Rows are points. The last column is the point's height on a tilted bowl or saddle (a function of degree 2), plus a little noise. Count its main directions that bend up, bend down and stay straight.

Points (11 x 3):
[[-17  -3  15]
 [ 16 -32  -6]
 [  1  29  15]
 [ 30 -34  -4]
 [ 28 -52 -32]
 [ 26 -13  17]
 [ 27 -31  -1]
 [-34 -37 -12]
 [ 44  25  36]
 [ 16 -34  -8]
 [ 22 -77 -92]]
Directions: 1 up, 1 down, 0 straight

Points:
[[ 83 -12 -57]
 [ 30  62  76]
 [ 16  -1 -10]
 [-23   2 -16]
 [ 11  -1  -9]
 [ -8 -26 -10]
 [ 13 -40 -16]
 [ 53  23  14]
 [-12  34   2]
 [ 28 -27 -25]]
Directions: 1 up, 1 down, 0 straight

Points, 18 rows:
[[   1  -67   -3    2]
 [  18   83  -53 -103]
 [ -13   12  -18  -12]
 [ -20   -5   30   -7]
 [   6  -11   -9    3]
 [ -20    7   -4   -8]
 [ -27   42  -13  -25]
 [ -40   18   10  -15]
 [  44   13  -38  -27]
 [  -8    7  -64  -44]
 [ -10  -17    5    0]
 [   6    4   -6   -1]
 [  60  -78   62  -39]
 [  56   13  -56  -46]
 [  26  -44   -4   12]
 [  -6   43    5  -16]
 [  22   46    0  -28]
 [ -14  -20   -5   -3]]
Directions: 0 up, 2 down, 1 straight

Points (22 x 5):
[[  8  18  46 -22  50]
 [-13  21 -10  -8  11]
 [-33 -19  22  32 -21]
 [ 74   7  -6 -16  11]
 [ 71  -4  42 -25  32]
 [ 17 -30  50 -22  37]
 [-35   1 -38 -12  31]
 [ 49 -37  32  51  36]
 [ 26 -10  -5  11   4]
 [-26 -21 -63  14  48]
 [ 68  27  12 -29  29]
 [ 83 -39 -13 -38 -54]
 [ 15 -20   9 -23   7]
 [ 30  25  25  -4  20]
 [ 13  16  -8  42  -4]
 [-12 -26  -5  15  -8]
 [ 33 -11  54 -38  60]
 [  3 -27 -55   1  35]
 [ 76  38 -33  10  46]
 [-35   9  31  46 -45]
 [ 46 -46  -8  30   1]
 [ 26 -32  -6 -32  -8]]
Directions: 2 up, 1 down, 1 straight

Points, 42 rows:
[[  66  -30   -2   29   51   23  -27]
 [ -41   24   63  -44   32   -4  -18]
 [   5    4   28   25  -42   19  -32]
 [   9  -68   15   19   34   10  -18]
 [ -34  -28   25   27  -25  -10  -16]
 [   0  -21    2    8   -8   17  -11]
 [  16    5  -19  -13   79    5   -5]
 [  11    2  -49   38    3   -7   -6]
 [  -1  -38   73    6  -39    0  -47]
 [ -36   13  -42  -22  -67    9  -57]
 [  66   -1   35   34  -17   33  -47]
 [  35    6  -17  -71   10    0  -14]
 [ -35   -7  -11   18   15  -35   -1]
 [ -28   25   39   -6  -43   40  -46]
 [   5   -9  -32  -16  -70    0  -58]
 [  32  -18    6  -21   34   -9    3]
 [  -8    4   20   -8  -34    7  -21]
 [  67   22   54  -56  -40  -47  -76]
 [ -14   -6  -10  -50   -6  -36  -26]
 [   8  -42   10   -2  -56   81  -93]
 [ -91  -11   -2   76    0  -43  -13]
 [  20   -4   36   35    9    5  -14]
 [ -26   13    6   18   23   11   -2]
 [   8  -12  -33 -104   68    6  -33]
 [  21   23  -11   21  -58  -16  -30]
 [   7   69    0  -19  -17  -10  -12]
 [ -13  -16  -73   -3   49   19  -34]
 [ -52  -53   18  -25   12  -10  -16]
 [   0   11   11   -5  -37   36  -26]
 [  14  -27  -24  101  -60   20  -61]
 [  12  -53   -9  -22    0   29  -26]
 [  34   18    1   12   -5   41  -11]
 [  15    4   39   -2    3  -23   -6]
 [ -66   30   19   22   13  -36  -14]
 [  19  -32   16   17   59   79  -47]
 [ -45   39   -8   33  -21  -13   -8]
 [  -6   18  -27  -26  -10  -22  -15]
 [  19  -27  -25  -11   22  -27  -11]
 [ -21   28  -18   36   13  -35    0]
 [ -20  -23   32  -44    1  -19  -11]
 [ -11   18   -4   55  -22   38  -21]
 [ -28    5  -53   18  -31   19  -23]]
Directions: 0 up, 4 down, 2 straight
